Each row is a point. Each copy is the shape, with its points in the same order, stretched, turned, moved and blurred by noise. Is it also mirrored, or only turned?

Shape, 8 rows:
.17, .32, -.03
.13, .10, -.12
-.49, .02, -.05
-.08, -.49, -.04
-.04, .04, -.24
-.26, .58, .29
.07, -.33, .08
-.08, -.53, -.05
Copy 1, 8 rows:
.08, .26, .07
.07, .08, .02
.18, -.21, .52
-.17, -.40, .07
.18, -.07, .12
.02, .35, .58
-.24, -.21, .01
-.17, -.44, .05
Copy 1 is: mirrored
Copy 2, 8 rows:
-.18, .20, -.09
-.07, .06, -.03
.31, .03, -.23
.33, -.11, .25
.02, -.07, -.10
.01, .51, -.30
.22, .05, .27
.35, -.12, .28
Copy 2 is: mirrored
Copy 3:
.05, .41, .32
-.02, .22, .12
.41, -.26, .39
-.21, -.45, -.12
.09, .11, .07
.32, .28, .87
-.30, -.23, -.05
-.23, -.46, -.21
Copy 3 is: mirrored
Copy 4:
.24, -.45, .01
-.05, -.30, .04
.22, .30, .33
-.39, .10, .03
-.07, -.07, .25
.94, -.23, .13
-.31, -.08, -.14
-.51, .21, .01
Copy 4 is: mirrored

Shape, 9 rows:
.36, .13, -.31, -.44
-.01, -.05, -.14, .21
.54, .33, -.04, -.23
-.26, .02, .71, -.21
.14, -.02, .35, .37
.23, .50, -.34, -.40
.09, -.39, -.43, .37
-.41, -.45, .65, .15
.02, -.44, .16, -.32
Copy 1 (9 x 4):
.05, -.27, .26, -.36
-.04, -.17, -.18, .33
.28, -.13, .28, -.33
-.03, .32, -.44, -.11
.28, .05, -.10, .23
.05, -.43, -.02, -.21
-.19, -.18, .21, .47
-.26, .44, -.48, .22
-.12, .17, .12, -.17
Copy 1 is: only turned
Copy 2 (9 x 4):
-.03, -.10, -.34, .78
-.13, .18, .16, -.12
-.15, .32, -.45, .70
.42, -.02, -.66, -.52
.10, .58, -.05, -.30
-.57, -.13, -.52, .71
.06, .15, .66, -.02
.74, .04, -.05, -.94
.81, -.18, -.08, .01
Copy 2 is: only turned

Shape, 13 rows:
.23, -.42, -.32, -.23, -.31, -.03, .12, -.12
-.09, -.39, -.46, .18, .44, .04, -.28, .26
.23, -.51, .33, -.43, .53, .48, -.42, .52
-.39, -.23, .02, .33, .06, .01, .25, -.44
.02, -.21, .31, -.20, -.37, -.27, .40, -.28
.47, .24, .15, .27, -.30, .18, -.32, -.01
.23, -.50, .30, .38, -.28, .01, .40, .02
.39, .37, .27, -.03, -.38, -.16, .29, -.09
-.31, .36, .28, .35, .09, .18, .52, -.25
-.45, -.04, -.17, .22, -.25, -.17, -.48, .06
-.31, .21, .21, -.24, .56, -.30, -.45, -.20
.21, -.21, .03, -.28, .05, .36, .14, -.15
-.16, -.30, -.36, .16, -.37, .15, .43, -.01
Copy 1 (13 x 8):
-.09, .19, -.29, .48, .05, -.02, -.32, .43
-.11, .07, .06, .02, -.12, .24, .43, .84
.58, .11, -.39, -.13, .56, .69, .09, .28
-.38, -.52, .10, .24, -.39, .22, .14, -.33
-.12, .03, .08, .23, -.04, .20, -.56, -.47
-.07, .19, .15, -.14, .52, -.51, .22, -.23
-.22, -.50, .14, .05, .14, -.17, -.43, -.03
-.42, .22, .17, -.32, .11, -.26, -.24, -.46
-.63, -.58, .09, -.51, -.41, .09, .18, -.73
.24, .12, .50, .14, -.09, -.31, .49, .04
-.04, .51, .28, -.13, -.10, .80, .60, -.38
-.12, .02, -.46, .14, .09, .32, -.16, -.07
-.14, -.37, -.16, .17, -.38, -.25, -.26, .22
Copy 1 is: only turned
Copy 2, 13 rows:
-.21, .23, .23, .30, -.31, .14, -.03, -.38
-.57, .12, .21, -.94, -.29, .11, .12, -.23
.23, .35, .64, -.68, -.03, -.21, .54, -.34
-.83, -.01, -.29, .35, .16, -.03, .10, .24
-.20, .25, -.06, .73, -.01, .10, .00, .37
.19, -.44, -.06, .01, -.26, -.27, .03, -.15
-.33, .37, -.61, .36, -.22, -.41, .09, .02
.33, -.20, -.31, .35, -.18, -.10, -.42, .16
-.22, -.12, -.80, .12, .32, -.10, -.20, .23
-.59, -.51, .19, -.17, -.15, .54, .72, .16
-.30, -.41, .55, -.30, .33, .22, .15, .73
-.03, .20, .20, .15, -.07, -.10, -.04, -.35
-.46, .25, -.46, .10, -.31, .36, .07, -.36
Copy 2 is: only turned
